Every row gives one point. Each table stands for the endless flat space through its points: a line for two points, a plane for three, and so on. Write the one point that lies in both, or say that there is none.
(in the rows, 128 means zero)

First (2 x 3):
[[111 106  83]
 [111 109  93]]
Second (2 x 3):
[[107 123 119]
 [119  99 101]]
They share: [111 115 113]

First (2 x 4):
[[151 130 131 173]
 [171 148 145 189]]
Second (2 x 4):
[[144 128 134 160]
 [132 100  94 180]]
They share: [141 121 124 165]

First (3 x 6):
[[147 185 100 154 159 140]
 [153 147 124 109 164 149]
 [135 117 112  94 167 176]]
Second (3 x 6):
[[158 171 109 158 182 128]
 [137 163 100 127 145 160]
 [158 150 109 143 149 131]]
They share: [144 168 103 139 161 149]

First (6 x 8):
[[168 129 111 131 121  98  86 128]
 [158 135 127 150 134 137 118 143]
 [110 126 153 136 187  28 123  92]
 [167 118 120 113 128  97 102 139]
 [101 114 168 154 202  77 181  94]
 [179  96 114 136 106 205 149 154]]
Second (3 x 8):
[[134 129 137 142 143 111 120 131]
 [166 101 127 146 161  99 153 109]
 [170 113 129 146 155  91 150 131]]
They share: [141 119 134 143 149 110 129 120]

First (2 x 9):
[[ 81 135 125  92 167 102 120 172 119]
 [ 70 144 135  92 174 105 130 176 126]]
Second (5 x 9):
[[ 84  98  89 128 177 105 140 163  95]
 [ 71 100 136 134 207 113 120 166 104]
 [106 111  87  84 164  73 107 157 131]
 [ 93 116  98  66 176  48 108 169 173]
 [ 89 151 139  84 145 110 161 224 113]]
They share: no point

First (2 x 12):
[[ 95 100 114 101 113 142 146 146 151 159 154 162]
 [ 95  94 141 122 119 172 158 149 136 159 145 168]]
Second (6 x 12):
[[ 87  78 121  98  95 188 151 129 141 169 164 166]
 [126  90 163  95 123 182 121 146 125 130 183 198]
 [ 43 133 160 143 142 182 171 153 178 185 193 155]
 [112  41 101  62 112 204 138 109 142 181 179 110]
 [ 28 115 138 130 118 198 181 142 178 198 192 149]
 [ 62 120 153 137 108 193 142 110 172 191 195 170]]
They share: [ 95  96 132 115 117 162 154 148 141 159 148 166]

First (5 x 14):
[[160 151  77 107  65  88  80 144 130 145 168 137 176 110]
 [ 97 163  92  91 128 131  95 166 146 158 153 145 138 171]
 [112 184  83  53 131 124  71 198 142 133 120 125 104 185]
 [120 110  66  53 127 121 122 173 159 180 139  88 125 128]
 [134 204  76 119  78  88  80 163  86 176 182 165 179 167]]
Second (6 x 14):
[[ 67 170 100  70 121  93 140 173 186 125 141 196 194 135]
 [154 183  93 120 143 145  14 118  57 140 214 119 124 211]
 [119 155  84 115  79 135  97 172 161 190 153 123 127 138]
 [ 99 152 115 106 108  90 121 162 170 132 151 173 174 147]
 [140 122  88 149 108 204  57 186 113 149 162 129 123 191]
 [ 76 120  79 114  86 145 140 179 199 189 119 171 169 123]]
They share: [108 161  93 105 112 123  92 154 143 155 163 152 154 157]

First (4 x 18):
[[169 133 103 114 161 164  97 135 144 169 135 148 127 145 100 159 121 170]
 [170 119 119 111 156 161  87 139 156 182 127 150 126 133  99 166 130 174]
 [148 150 137 119 183 165 116  99 153 191  73 133 106 103 121 129 157 140]
 [163 122 133 114 163 161  91 130 162 192 107 147 121 117 104 158 142 166]]
Second (7 x 18):
[[181 136  87 128 145 190  97 134 185 175 126 118  56 181  66 190 125 105]
 [194 115 100  68 165 170 151  73 105 131  74 167 149 161 126  99 151 117]
 [116 174 161 144 176 166 105 139 156 176  82 106 111 154  79 208  98 153]
 [190 112  46 107 146 132  69 113 126 186 217 140 117 144 149 156 146 196]
 [174 142 124  75 167 144 114  57  82 152  99 119 155 135 158 104 119 162]
 [199 122  64  97 136 147  53 135 136 189 197 131  90 122 138 144 130 213]
 [161 134  91  72 163 157  86 117 130 161 146 148 142 107 133 140 147 202]]
They share: [170 135 103 103 158 163 101 121 138 166 123 138 114 145 111 154 130 162]

First (6 x 20):
[[130 147 129 119 104  77  99  94 149  94  80 150 119 161 135 143  79 166
  174 156]
 [ 94 132  95  46 156 148 122 100 128  83  96  91 124 139 126 193 121 115
  104 161]
 [ 92 153 134 109 153 131  84  82 137 137  98 161 171 131 101 175 146 160
  100 176]
 [112 140  90  60 181 154  87 100 106 108 104 106 150 133 124 217 136 123
  104 179]
 [107 105 120  15 186 169 127  70  56  68  79  56 160 123 129 207 121  78
   94 124]
 [ 20 144 132  67 118 149 163  88 206 107  95 132 122 131  83 137 151 145
   59 159]]
Second (7 x 20):
[[104 158 148  76 189 149 151  60  81  55 104 105 160 130 101 155 185  96
   98 163]
 [110 119 118 149 167 139  87 137 184 130  36 129 185 107 112 169 144 157
  108 156]
 [116 113 111 144 165 142 102 135 159 117  43 101 144 142 117 160 149 147
  108 191]
 [105 173 186  72 129 150 115  55 134  84 148 138 184 112 103 174 132 112
  106 161]
 [ 88 105 154  63 177 145 119  71 138 106  52 181 175 115 114 175 184 183
   64 172]
 [104 161 154 127 113  87  65  84 158  87 125 150 142 115 106 183 106 129
   99 133]
 [105 155 171  70 134 179 129  76 148 107 122 124 189 126 112 166 134 126
  114 188]]
They share: [ 88 143 128  91 133 125 110  88 145  97  95 136 142 142 119 166 124 140
 102 158]

First (6 x 24):
[[122 177  50 102  76 140 101 134 104 131 122  66 147  98 120  69 112 105
  136  83 137 103 108 194]
 [165 180  81 149 136 130  79 131 151 105 121 118  60 143 187 116  98  88
   76 133 103 102  58 157]
 [158 125 108 124 110 130 116 174 197  73 112  98  67 139 120 131 143 100
   72  94  89 151 131  94]
 [132 131  83  96  81 115 115 210 193  97 146  59  86  65  86  81 149  94
   74  87 108 158 133 118]
 [159 157 109 137 128 117  95 131 202  68  92 141  31 195 173 168 121  92
   60 144  83 145  99  94]
 [109 184  85  95  88 126  86  90 130 116  97  94 108 171 159 120  91 103
  123 134 133 116  72 158]]
Second (6 x 24):
[[113 115  72 104  66 170 128 150 197 150  91  87 102 146 149 102  90 127
   78 108 136 146  66 134]
 [136 129  72 127  47 165 117 130 203 145  74 110  96 159 136  98  94 131
   76  74 110 139  76 161]
 [144 124 115 104  25 168 153 163 211 189  80  88 109 168 119  91  65 110
   50  91 119 139  59 158]
 [120 188  59 139 141  95  55  90 150  36 128  95  93 148 145 127 168  98
  126  85  92 104 110 134]
 [107 199 141  94 140  72 101 129 169  91 177  17 141 172 117 117 145  35
   96 117 107  70  56 106]
 [127 201 122 123 132  77 120 135 136  87 149  60 120 182 119 128 135  61
   66 104 107  93  79 146]]
They share: [134 157  89 110  97 127 101 139 161  98 110  93  90 142 136 117 119 100
  97 111 112 132 104 133]

First (3 x 24):
[[157 123 104  88 103 133 103 119 131 117 120 144 171 154 111 151 139 180
  116 115  96 126 117 107]
 [117  69  73 132 123 119 124 116 196 118 126 130 152 188 134 122 136 146
  130  73 130  77 123  86]
 [127  96 116 100 103 121 121  95 161 105 153 132 204 151  90 169 115 168
  143  94  78  99 105 119]]
Second (5 x 24):
[[125 103  74 137 122 141  89 126 178 107  86 106 184 129 111 150 127 124
  120  74  90  94 120 107]
 [118 158  86 150 112 130  97 148 141 116 100 129 199 144 146 107 124 151
  123  72  99 126 113 103]
 [106 149 108 115  84 145 139 137 141 130 127 151 165 205 153 107 111 194
  145  95  85 100 124 112]
 [104 147  74 146  98 100 116 141 133 104  95 127 179 165 122 122 116 160
  157  76 115 129 119 102]
 [109 167 104 131  92 139 125 147 132 128 121 149 182 186 161  95 115 185
  136  86  91 117 118 108]]
They share: no point

First (4 x 24):
[[137 198 130 168  84 111  94 138  84 113 118 162 181 116 135 112 114 107
   97  97  87 121 114 103]
 [169 148  97 189 130 156  92 162 122 138  87  99 142 180 182 130  30 114
   82 170  87 166 147 117]
 [136 173 122 163 117 127 104 146 116 159 106 158 169 139 140 123  64 132
   93 112  74 132 134  92]
 [156 144  94 169 136 154 109 149 138 178  83 123 147 173 164 140  26 143
   96 154  78 158 160  93]]
Second (6 x 24):
[[130 149 108 137 197 127 115 158 156 165 120  81 181 162 175 151 130 188
  202 120 139 179 196  29]
 [163 198  87 151 102 168  87 127 126 135  67 133 129 147 149 118  99 132
  140 118  73 145 154  87]
 [134 196 145 141  96 168  57 168 123 120  73 133 110 189 158  94 132 112
  118 125  65 137 138  61]
 [148 181 104 129  87 165  97 158  86 175  86 103 169 178 123 131 120 150
  138  70 115 191 170  89]
 [110 152 173 133 130 132  82 202 108 153 110  99 164 209 172 124 160 142
  129 125 123 161 162  28]
 [122 181 114 124 135 164  75 157 143 134 117  84 141 196 124 109 122 148
  179  74 106 209 163  75]]
They share: [160 170  89 166  90 139 107 125 104 135  88 128 160 145 155 138  94 126
 117 139  98 147 149  95]

First (7 x 24):
[[ 91 120  65 132 180  95 130 136 101 103  56 158 138 169 170 152 138 145
  102 170 132 150 140  63]
 [147 108  97 170 173 118 134 201  82 133  81 204 166 163 162 170 138  98
  112 132 143 108  89  92]
 [146 152  91 154 136 157 160 195 168  48  59 141 154 131 162 129 119 122
  128 123 163 127 107 129]
 [169 143  87 168 155 149 153 218 153  79  60 167 170 135 171 157 144 114
  139  99 171 115  76 133]
 [121  78  80 123 210 130 159 116 119 124  89 161 128 139 121 144 128 117
  104  88 158  78 134 121]
 [124 108  87 177 160 132 170 181 106  91  87 173 160 155 166 165 107 104
  146 110 126 107  99  81]
 [165  71  96 112 188 150 124 161 118 173  96 204 162 131  94 109 142  83
   59 114 167  39 119 160]]
Second (5 x 24):
[[144 106  74 190 157 145 163 175  88  91 119 188 134 188 129 107 103  56
  105 125 133 127 128  80]
 [110 128 135 141 162 152 118 203  98 115  87 156 185 159 169 155 116 107
  105 139 143  90 112  58]
 [108  72  71 157 206 122 199 142 115 127  46 169 132 129 124 160  90 120
  125 134 141  85 124 107]
 [ 94 144  98 138 141  81 150 146  91  87 110 159 131 206 126 120  77  57
  115 160 145 104  82 105]
 [124 100  68 189 188 137 174 179 115 123  63 199 154 157 122 136  81  83
   95 145 161 116 116  78]]
They share: no point

First (3 x 24):
[[134 102 164 163 120 159 159  66 176 129  58 132 165 162  83 117 167 104
  121 118 102 194 150 190]
 [150 170 168 123 160 155 139 126 168 185 122 156 129 150 135  61 139  92
  173 102 106 146 154 106]
 [178 164 175 108 150 183 149 131 139 178 104 153 116 159 146  63 160  86
  169  89 143 152 186 119]]
Second (5 x 24):
[[147 156 189 136 156 170 117  72 184 100 113 127 175 169 133  47 133 109
  120 109 158 127 186 116]
 [165 195 220 106 167 167 174 111 145 117  99 134 211 195 123  71 140 146
  124 129 127 122 183 163]
 [132 159 159 166 139 233 162 154 140 185 104 114 142 190 115 111 155 103
  159 122  68 192 165 164]
 [171 183 197 118 148 182 198 141 121 158  61 144 163 176 128 110 171 117
  122 158  87 147 141 180]
 [138 129 156 147 135 187 156 121 158 190 110 134 142 178  93  98 153 104
  188  71  97 207 187 164]]
They share: [154 137 169 135 138 168 152 101 160 157  86 144 140 159 116  87 160  95
 148 104 119 170 165 149]

First (4 x 24):
[[172 135 121 145 142  78 177 156 113  84 139 118 101 148 181 125 167 136
  114 152 140  99 143 101]
 [ 95 120  93 188 162  58 152 107 147  96 142  97 116 131 115 111 156  86
  152 120  91  78 101  76]
 [100  78 170 113  98  83 117 128  86 127 164  97  88 108 132 110 172 151
  157 124  63 125 132 148]
 [128  90 169 105 100  90 131 139  81 118 164 103  88 118 150 111 170 161
  141 137  86 125 141 147]]
Second (3 x 24):
[[166 154 113 173 148 110 149 100 122  86 147 129  98 147 156  82 149 130
   94 159 116  83 111 125]
 [154  94 121 105 172 102 149 112 134 106 207  77  86 179 128  98 129 118
  106 167 128  95 103  81]
 [194 122 117 141 192 118 117  84 154 122 179  93  58 191 156  98 149 110
   74 183 128  75  99 117]]
They share: no point

First (4 x 24):
[[ 86 149  73 154 179 159 166 161 146 132 153 183  77  96 117 105 215 211
  181 157 126 124 170 154]
 [ 91 179  77 124 147 158 169 129 148 116 149 169 121 103 145 120 214 184
  172 110 125 137 163 123]
 [ 91 145 100 137 132 157 182 153 171  91 129 145 117  68 105 117 191 163
  172 131 113 102 143 131]
 [163 139  96 113 190 113 146 159 115 153 187 161  87 142 171 105 157 185
  170 157 103 158 123 107]]
Second (5 x 24):
[[107 134  78  99 146 131 177 186 142  85 184 144 105 118 117  85 161 164
  170 168  77 126 114 142]
 [114 153 128 126 164 117 150 173 131 110 130 139 117  88 143 113 170 151
  167 155 108 137 138 116]
 [140  85  73 111 144 139 204 152 198  87 168 110  85 132 135 112 158 152
  176 125  95  67  99 136]
 [131  95  81 113 139 130 209 168 190  80 167 133  80 134 138 106 149 148
  181 138  93  70 107 138]
 [133 101  63  99 156 148 176 145 174  97 177  90 108 117 119 104 179 165
  164 128  89 101  95 137]]
They share: no point

First (7 x 24):
[[124 145 141 158 150  65 155  68 120  66 113 151  77 135  92 194 151 169
   86 116 157 154 188  75]
 [188 103  93 179 140 148 177 120  95  63 112 118  31 177 141 172  62 230
  113 160 200 207 205  72]
 [158 105 158 146 202 208 132 120  43 111 118 158  61 203 107 171  86 187
  125 144 167 161 211 131]
 [131  75 144 121 239 143  97  78  93  93 173 117  97 138 129 195 187 201
   69  98 191 167 224 154]
 [ 49 140 176 193 147 132 114 143 149 104 112 146 113 118 106 126 111 126
   59 139 149 150 126 167]
 [ 82  94 144 138 209 114  77  98 120 101 172 111 119 120 113 177 188 175
   46  87 167 144 181 164]
 [118 164 157 178 125  91 143  92  97  82  69 172  62 172  57 185 105 152
  114 122 126 120 171  68]]
Second (2 x 24):
[[130 134 187 184 134 112 134 119 106 103 123 163  83 127 117 188 135 161
   57 128 126 129 165 134]
 [ 85 154 137 144 174 127 154 104  96  93 123 158  98 167  82 143 105 141
  107 138 161 169 165 104]]
They share: [103 146 157 160 158 121 146 110 100  97 123 160  92 151  96 161 117 149
  87 134 147 153 165 116]

First (7 x 24):
[[189  59 141 162 128 179 113 195 242 202 127 135  59 191 107  52  53  88
   49  49 103 130 110 202]
 [193 159 137 111 116 153  78 152 125 208 117  98 108  78 176 160 138  96
  127 171  52  75 158 106]
 [150  72 115 104 139  87  68 117  97 178  40 197 162 152 168  86 145 164
  141  94 147 102 122 158]
 [ 71  89 244 152 144 109 106 200 125  61  54 228 115 173 158  74 150 199
  130  66 133 109  49 160]
 [162 111 146 150 158 168 121 147 107 163 128 162  69 161 129  40 169 134
   64  76  87 129 121 135]
 [149  41 138 149 142 166 146 154 163 190  99 150  33 173  92  40 123 132
   77  69 119 146 113 191]
 [123  75 186 164 126  87 122 158  95 111  26 202  89 113 148 120 150 169
  150 104 103 101  67 150]]
Second (4 x 24):
[[159  94 140 116 108 121 134 186 120 173  77 170 114 116 161  91 109 148
   93  94  89 106 145 164]
 [192  91 113 156 130 168  90 154 128 163  76 132  84 147 163 120 147 122
   91 110 135  80 107 131]
 [219  87  86 162 120 185  99 167 130 166  66 111  78 138 173 140 148 112
   76 110 144  65 119 115]
 [115 102 192 100 144  93 102 158 148 181 101 194 134 140 129  51 117 148
  133  78  65 142 133 168]]
They share: [156  96 149 132 135 134  96 155 133 169  87 162 105 144 149  89 133 136
 109  98 105 107 116 151]
